Each row is a point. Before rounding, the points of a table are all equally far from one centre. They may lie mostly on one side of it. Write the centre, to within rounding.

Points (10 x 3):
[40 -39 -30]
[21 -53 3]
[33 -52 -5]
[22 -53 -13]
[24 -54 -1]
[33 15 -10]
[17 -50 9]
[4 -39 -29]
[50 -29 12]
[42 -46 -18]
Centre: [22 -19 -6]

Points (18 x 11):
[-30 27 36 -19 -11 37 -56 33 10 -23 31]
[-33 7 -21 -36 -21 13 -77 35 15 7 2]
[-12 72 -3 -11 -6 52 -21 3 -40 35 -13]
[15 -9 24 -19 -49 23 -12 26 33 -32 -3]
[-7 -22 -1 0 37 -6 16 17 5 14 24]
[-15 2 51 -30 12 19 -61 36 -2 -12 37]
[22 32 27 -16 -34 9 -80 28 -20 28 30]
[-11 14 63 -29 -20 20 -66 33 -12 27 19]
[39 23 9 -15 -38 19 -33 56 -38 41 58]
[-35 33 -6 -3 -42 26 -16 1 -6 65 27]
[26 38 -19 26 -4 13 -48 23 -1 1 17]
[3 15 7 -30 -2 26 -61 87 -25 -13 32]
[21 26 55 -2 -26 22 -32 14 -5 36 29]
[35 20 18 8 -45 8 -52 71 -28 -16 38]
[-19 44 23 -57 -44 -2 -35 80 -25 -15 14]
[-44 -17 9 -3 -76 5 -61 25 -1 34 17]
[-15 12 44 -65 -36 48 -44 32 -16 -2 60]
[34 -7 28 -35 -4 8 -55 35 9 11 -5]
Centre: [-13 -6 -1 -22 -29 13 -15 13 -56 -7 11]

Points (26 x 20):
[28 20 -34 10 15 -10 -9 33 10 5 25 32 15 -60 -7 6 3 33 -83 -17]
[5 36 1 30 -10 17 -20 52 5 5 -1 34 8 -41 1 -19 1 29 -54 -39]
[-6 42 -44 14 -27 21 18 -1 40 15 25 37 22 -34 -15 -3 -5 57 -36 -35]
[16 -10 -13 23 -2 11 -14 11 9 -8 2 26 -10 -32 -56 -37 32 22 -68 -23]
[-8 9 -1 21 -3 37 39 55 15 0 -21 -13 16 1 -27 13 -6 48 -61 -45]
[13 24 -30 32 2 12 2 49 25 -11 23 23 16 -41 -10 11 -2 40 -60 -46]
[-28 24 -10 3 -18 41 23 42 5 -30 16 40 8 -28 -35 -21 -4 13 -59 -56]
[7 31 -18 37 -11 33 4 29 32 -35 -15 68 -1 -18 -18 3 13 54 -46 -15]
[-27 27 -16 23 17 4 2 16 2 11 15 16 11 -23 -31 -8 7 4 -95 -52]
[-20 -14 -37 13 -21 10 14 34 43 2 -8 23 23 -43 -2 -20 2 15 -67 -12]
[-8 26 -1 25 -29 23 -5 25 -22 -9 -21 21 -15 -14 -41 10 36 -21 -75 -20]
[13 13 2 38 20 24 4 46 1 15 -25 39 25 -22 -23 14 -3 30 -67 -51]
[-6 32 -49 25 18 -3 40 37 17 -16 -6 44 21 -34 -40 -7 29 25 -71 -11]
[7 5 -17 27 -6 13 -14 10 32 -17 41 10 -38 -53 -28 -21 18 54 -53 -22]
[-12 33 -15 -20 13 30 32 70 31 -16 1 0 4 2 -39 -5 -16 -5 -42 -9]
[-9 30 -39 33 13 4 13 35 6 -4 -2 10 -11 -24 -25 7 5 16 -95 -41]
[12 17 -22 32 -33 3 7 49 11 -18 13 17 27 -43 -35 7 -23 22 -49 -33]
[-11 -15 -5 21 9 9 33 3 69 -1 -10 59 15 -39 -46 3 19 8 -76 6]
[-18 0 6 43 -2 3 16 45 12 -15 -13 14 -7 -23 -37 -24 -3 7 -89 -25]
[26 11 -2 27 9 -15 37 32 -1 1 5 16 5 -56 -37 -48 5 2 -82 -23]
[-28 21 -40 45 9 -10 6 35 10 -2 -8 54 -28 -68 -6 4 15 27 -64 -31]
[-4 23 3 27 13 -2 46 44 -3 -7 17 50 26 -36 -15 -5 5 -37 -78 -28]
[10 5 -27 39 3 22 27 39 26 -38 2 28 11 -47 -32 -18 -2 7 -56 -42]
[17 21 -16 19 -21 30 11 44 32 8 -22 7 -3 -43 7 -22 3 65 -43 -28]
[-6 13 -21 32 -45 12 15 35 17 -15 -4 51 3 -8 -36 1 5 46 -63 -40]
[-34 -3 -3 33 -26 15 5 57 5 -42 -3 30 -20 -26 -31 3 47 18 -42 -30]
Centre: [-5 11 17 -14 9 -10 38 -9 -1 -8 -4 23 -15 -29 -8 20 5 23 -22 -12]

Points (30 x 24):
[57 -18 -47 17 -13 11 29 -25 -19 -12 -31 -24 -47 39 5 -12 -44 34 -34 7 -20 -20 -58 -52]
[45 -29 -48 73 -39 12 3 -13 -53 12 -12 -26 -52 46 9 13 -31 10 -31 17 -27 -23 -22 -36]
[55 -24 -51 41 -30 16 -2 -17 -42 27 -36 -20 -39 36 12 12 -28 10 -17 2 14 -9 -68 -36]
[38 -23 -44 35 -25 25 -8 3 -30 -12 -28 -47 -48 9 -20 -6 -32 -19 -14 25 -32 29 -9 -61]
[29 -15 -49 52 -29 50 12 -11 -40 -32 -28 -8 -37 45 19 8 -49 6 -40 21 -16 -29 -33 -52]
[51 -25 -72 29 -44 24 1 -1 -44 11 -25 -26 -33 37 11 31 -32 23 -57 28 -7 -18 -32 -46]
[72 -9 -37 24 -71 10 23 -2 -39 14 -28 -23 -24 27 8 -18 -35 16 -13 14 -5 -6 -33 -29]
[54 -23 -40 37 -31 40 14 -3 -59 6 -26 -40 -41 44 23 -16 -12 8 -29 -8 -5 -13 -46 -20]
[52 -19 -38 17 -43 33 11 -5 -65 19 -41 -39 -36 27 25 15 -21 5 -28 5 -15 24 -18 -47]
[56 -28 -37 26 -32 32 -3 -11 -55 17 -24 -11 -35 24 39 -13 -29 36 -50 -8 -19 -34 -43 -23]
[36 -11 -71 51 -52 -2 -12 -18 -52 19 -48 -46 -50 28 4 18 -37 15 -20 23 -14 -39 -24 -23]
[41 2 -46 46 -36 34 36 -25 -40 -16 -12 -40 -33 10 0 -5 -26 23 -37 12 -15 -23 -23 -58]
[36 -11 -13 65 -24 34 -7 -14 -53 2 -5 -7 -32 18 43 27 -21 -13 -23 13 -2 -9 -32 -54]
[42 -20 -21 22 -40 8 29 -25 -37 -6 -40 -26 -23 37 16 -15 -38 30 -16 20 -48 2 -55 -54]
[46 -19 -34 52 -14 13 12 -10 -65 -31 -9 -1 -56 48 -1 -2 -36 -2 -34 23 -33 -24 -31 -37]
[51 -16 -40 37 -22 28 35 1 -42 10 -32 -29 -24 26 53 29 -48 14 -18 30 -35 -30 -25 -55]
[44 -33 -54 34 -26 30 0 -12 -50 -9 -46 -2 -62 20 7 22 -64 14 -24 -9 -16 -19 -27 -48]
[28 12 -32 26 -20 21 19 -16 -31 -26 -21 -33 -47 28 31 3 -28 48 -5 26 4 -42 -53 -45]
[47 -13 -45 6 -53 14 22 -29 -42 -1 -20 -12 -52 18 20 26 -26 28 -34 0 -15 -11 -37 -53]
[31 14 -28 42 -51 25 26 6 -37 7 -34 -17 -16 22 36 1 -43 14 -3 51 -31 -2 -41 -56]
[33 -22 -62 62 -34 18 11 -20 -50 5 -8 -32 -31 31 20 6 -20 29 -20 49 -35 -13 -35 -47]
[42 -5 -37 24 -29 10 34 11 -37 11 -45 -56 -25 49 27 33 -66 -1 -18 11 -50 -24 -45 -27]
[55 -25 -66 47 -31 20 1 4 -56 1 -44 -6 -51 24 9 25 -25 25 -7 35 -21 -24 -17 -57]
[54 -5 -67 44 -29 13 -8 -24 -34 -7 -28 -39 -24 38 -7 5 -50 52 0 18 3 -32 -56 -14]
[54 -1 -54 62 -36 31 10 15 -45 -7 -43 -49 -60 27 29 14 -22 32 -5 12 -27 -1 -37 -42]
[38 -11 -56 46 -33 22 -9 -32 -36 1 -28 -30 -44 44 26 -7 -5 38 -6 29 -18 -16 -43 -47]
[51 -12 -52 50 -37 22 22 -34 -49 8 -16 -15 -37 23 12 -21 -41 10 -7 23 -17 -36 -25 -33]
[25 -15 -68 39 -43 21 9 6 -46 12 -28 -48 -42 17 21 14 -26 16 -31 0 23 -10 -34 -47]
[70 6 -55 61 -17 4 21 -30 -44 16 -3 -19 -34 47 -9 8 -28 13 -36 -7 -1 5 -37 -24]
[65 3 -48 45 -53 23 -11 -8 -40 3 -25 -40 -9 44 2 3 -38 26 -28 37 -17 -18 -39 -39]
Centre: [22 -6 -31 32 -2 1 4 2 -9 -13 -42 -12 -15 5 11 20 -19 14 -26 15 -21 0 -15 13]

Points (31 x 24):
[-4 17 8 -17 43 39 -2 -12 6 41 -62 -51 1 -32 -75 24 30 -22 -11 2 -7 -42 48 -49]
[27 22 15 11 30 35 -10 -18 47 3 -28 -51 -8 -21 -84 -28 28 -15 -45 5 -29 7 41 -52]
[-19 23 40 17 9 22 -51 -14 24 11 -45 -59 -6 3 -34 -25 9 -10 -22 -23 -33 1 58 -57]
[9 17 18 -24 18 36 -29 -34 13 -1 -64 -69 25 -25 -95 7 15 -11 -34 -11 1 -9 13 -34]
[38 23 -29 -16 41 36 -23 -13 30 22 -59 -62 -9 5 -40 2 -3 -4 -24 -6 -33 -5 22 -30]
[15 15 46 11 22 -7 -16 22 34 37 -52 -64 3 4 -72 -9 -5 0 -8 24 -24 -41 25 -58]
[7 25 9 45 9 57 17 -42 13 28 -19 -58 2 -30 -30 -28 26 9 -22 13 6 -29 48 -45]
[16 31 0 -35 22 48 -8 -5 30 19 -54 -66 -1 -15 -36 4 27 -8 -54 4 1 -32 29 -52]
[12 26 29 -3 35 39 -25 -24 46 23 -30 -17 7 -36 -65 22 35 21 -33 -22 -37 -10 39 -37]
[4 -5 3 13 41 61 -15 -16 32 35 -17 -66 3 -12 -66 -10 39 -22 -38 10 -10 -33 33 -45]
[21 31 1 -1 25 19 -14 -9 26 11 -22 -74 -28 -2 -93 -8 19 -5 -37 -12 -2 -4 19 -31]
[10 17 -20 0 23 50 -16 -36 27 25 -9 -56 -8 1 -76 14 24 -5 -43 2 -14 -33 62 -5]
[4 33 42 -8 2 38 9 -20 16 -8 -35 -64 -42 -8 -36 8 -26 -5 -44 -30 -22 -16 27 -44]
[44 13 10 5 12 56 -55 -5 3 3 -45 -52 -4 23 -33 -50 33 -6 -40 -6 -26 5 26 -27]
[3 8 8 -3 41 28 -26 -12 -6 1 -43 -69 -1 14 -81 -16 5 4 -23 29 -19 -49 24 -50]
[31 13 29 8 27 2 -25 -26 41 34 -37 -66 6 -26 -71 3 34 24 -4 1 0 -45 9 -36]
[-18 4 1 -20 0 27 -31 -2 62 29 -54 -86 -5 -28 -68 8 34 -7 -37 21 -33 -3 17 -40]
[43 -11 15 21 44 -7 -19 -35 41 7 -27 -42 -9 -5 -72 21 13 -8 -31 7 -36 -47 22 -47]
[-11 -4 15 9 22 44 20 -50 11 31 -34 -49 0 -13 -76 12 20 -9 -12 -11 -17 -17 64 -52]
[4 30 39 21 24 39 -26 -9 50 25 -33 -37 -24 -13 -61 10 0 -3 -8 1 -13 -43 30 -57]
[15 4 -42 13 19 55 -8 -13 29 20 -25 -84 -5 -9 -63 26 11 -32 -51 29 -25 -6 9 -33]
[-10 22 30 15 9 45 -1 16 58 3 -29 -48 -36 -22 -50 1 19 19 -38 -21 -9 -18 25 -42]
[-9 12 21 -7 22 49 -37 -22 37 29 -32 -83 6 -5 -65 18 4 -21 -21 10 5 -20 28 -56]
[15 3 38 13 36 38 -15 -10 13 24 -32 -79 -2 29 -76 21 14 -19 9 -10 -7 -24 66 -34]
[33 15 42 25 15 17 -19 -11 6 25 -8 -82 21 -20 -62 -28 27 -27 -2 -37 -18 -52 76 -6]
[12 8 11 -2 21 56 0 -13 8 28 -55 -38 -17 3 -86 18 4 3 -11 45 22 -51 34 -26]
[4 27 2 19 -1 52 -22 -11 29 35 -32 -58 -13 -38 -85 7 16 6 4 34 -24 -23 44 -60]
[17 -11 -6 -20 11 22 9 -28 49 9 -33 -82 -2 -10 -66 21 3 -8 2 -16 -5 -57 16 -36]
[-9 25 17 -5 29 60 -28 -13 26 43 -34 -78 -23 -2 -55 -13 2 -20 -45 15 -24 -5 11 -26]
[-4 21 -8 11 49 34 44 -20 -10 12 -39 -44 -9 -5 -54 15 35 12 -23 -21 21 -29 24 -15]
[-7 27 1 25 16 64 19 -31 11 25 -52 -20 -11 -54 -45 -25 -12 -17 -9 -1 22 -14 68 -9]
Centre: [9 -5 27 -5 -8 8 -3 7 -4 -11 -12 -29 12 -30 -19 12 21 -31 5 34 -22 1 23 12]
